Each row is a point. Two turns around zero, p and q, are shown by what they do to some points. Write where each new point lands after one turn and then the other. Backwards means that the second turn is done in reverse. Each puzzle has new turns, and all numbers are rounded.
In the rows, 128 means zero.

Turn p:
[ 95 143] => [103 154]
[181 147] => [184 126]
[105  88] => [ 92 100]
[132 134] => [134 132]
Turn q:
[127  99] => [135 100]
[ 84 182] => [ 71 169]
[153 123] => [153 130]
[133 146] => [128 147]
[143  89] => [153  94]
Where do these land?
q, then p backwards: [ 96 123] => [105 105]
q, then p: [163 186] => [170 181]
q, then p: [160 119] => [159 115]
q, then p: [113 101] => [110 103]
q, then p: [108 111] => [106 114]

Turn p:
[166 106 151 152] => [159 154 157 152]
[ 76 113  66  81] => [108  47  84 119]
[103 133 146 130] => [104 127 144 117]
[157 141 137 168] => [133 174 131 152]
[137 146 140 109] => [136 138 125 101]
Turn q:
[161 123 109 139] => [166 129 127 140]
[ 80 114 122 114] => [ 89 107 101 120]
[ 82 107 122 174] => [ 91 101 117 178]
[146 179 142  80] => [132 180 133  76]
[170 117 145 133] => [161 123 161 125]
Where do these land?
q, then p: [165 111 133 133] => [160 146 147 129]
q, then p: [123 119 115  95] => [145 101 111 120]
q, then p: [ 97 122 172 101] => [106  90 152  95]
q, then p: [163 144 153  81] => [158 131 127  69]
p, then q: [ 87 131  93 184] => [ 84 118 104 186]
p, then q: [133 142 102 174] => [117 151 110 173]

Turn p:
[149 129 165 144 124 100 109  92] => [119 118 182 156 124 115 134 106]
[208 115  95  62 116  93 123 170] => [192  65  99 119  96  68  89 123]
[146 127 143 122 122 100 150 154] => [146 114 141 117 130  94 134 152]
[120 111 139 193 166 175  92 137] => [141 158 140 175 164 195 115 143]
[144 108 123 155 174 116 127 107] => [138 109 139 151 177 139 133 107]
[129 155 132 122 102 166 165 118] => [137 146 130  85  99 149 157 124]
[ 92 158 150  77 115 122 139 117] => [ 83 135 137  78 105 110 115 125]
[ 52  90  97 121  97 158 145 115] => [ 64 130  68 124 114 162 161 150]
[113 158 107 158 136 123 102 143] => [133 176 115 149 143 120 115 122]
Turn q:
[ 86 101 169 155 113 115 105  88] => [126  78 157 150 136  89  83 127]
[112 121 149  92 112 146 136  80] => [123  90 163  94 137 116 134  98]
[154 131  79 140 132 157 116 188] => [116 166  84 128 122 189 123 149]
[151 128 140  57 149 122 127 148] => [123 141 134  78 149 122 177 159]
[116 110 157  91 126 167 187 167] => [ 85 125 179 131 127 168 183 139]
[171 149 119 204 153 113 108  92] => [194 133  82 176 148 118 102 101]
[123 139 118 143  79  87 105 123] => [152 128 126 120  80 106  89 139]
[101 101 108 153 119 105 137 111] => [109 102 111 152 100 106 113 117]
[137 172 113 116 169 141 130 154] => [123 188 117 122 155 138 146 120]
Where do these land?
q, then p backwards: [167 141 112 161 123 147 175  91] => [178 124  88 150 121 151 121  85]
q, then p: [161 112 113 115 176  83 138 133] => [156 126  89 108 161  89 159 127]
p, then q: [157 140 153 126 181 131 151 138] => [142 121 128 113 182 124 160 153]
p, then q: [ 98 106 131 123  84 150 103 125] => [105 132 145 135  92 156  89 121]
q, then p backwards: [169 141 152 153 143  91 128 127] => [163 127 109 166 118 114 132 164]
p, then q backwards: [ 88 133 105 138 141 122  88 140] => [103 137 104 159 160 131 108 150]
q, then p: [122 175 113 158 157 110 165 155] => [140 189 146 120 133 113 164 100]
q, then p backwards: [165  89 135 158 104 154 169 131] => [160  71 128 147 114 165 125 104]
p, then q: [ 97 140  92  96  55 170  63 150] => [134 149 122  92  58 161  44 109]
q, then p: [ 99 107 172  77 127 100 149 104] => [ 92  87 156 114 144  90 141 170]
p, then q: [ 85 124 129 103 116 150  79 114] => [101 130 140 115 121 133  62 112]
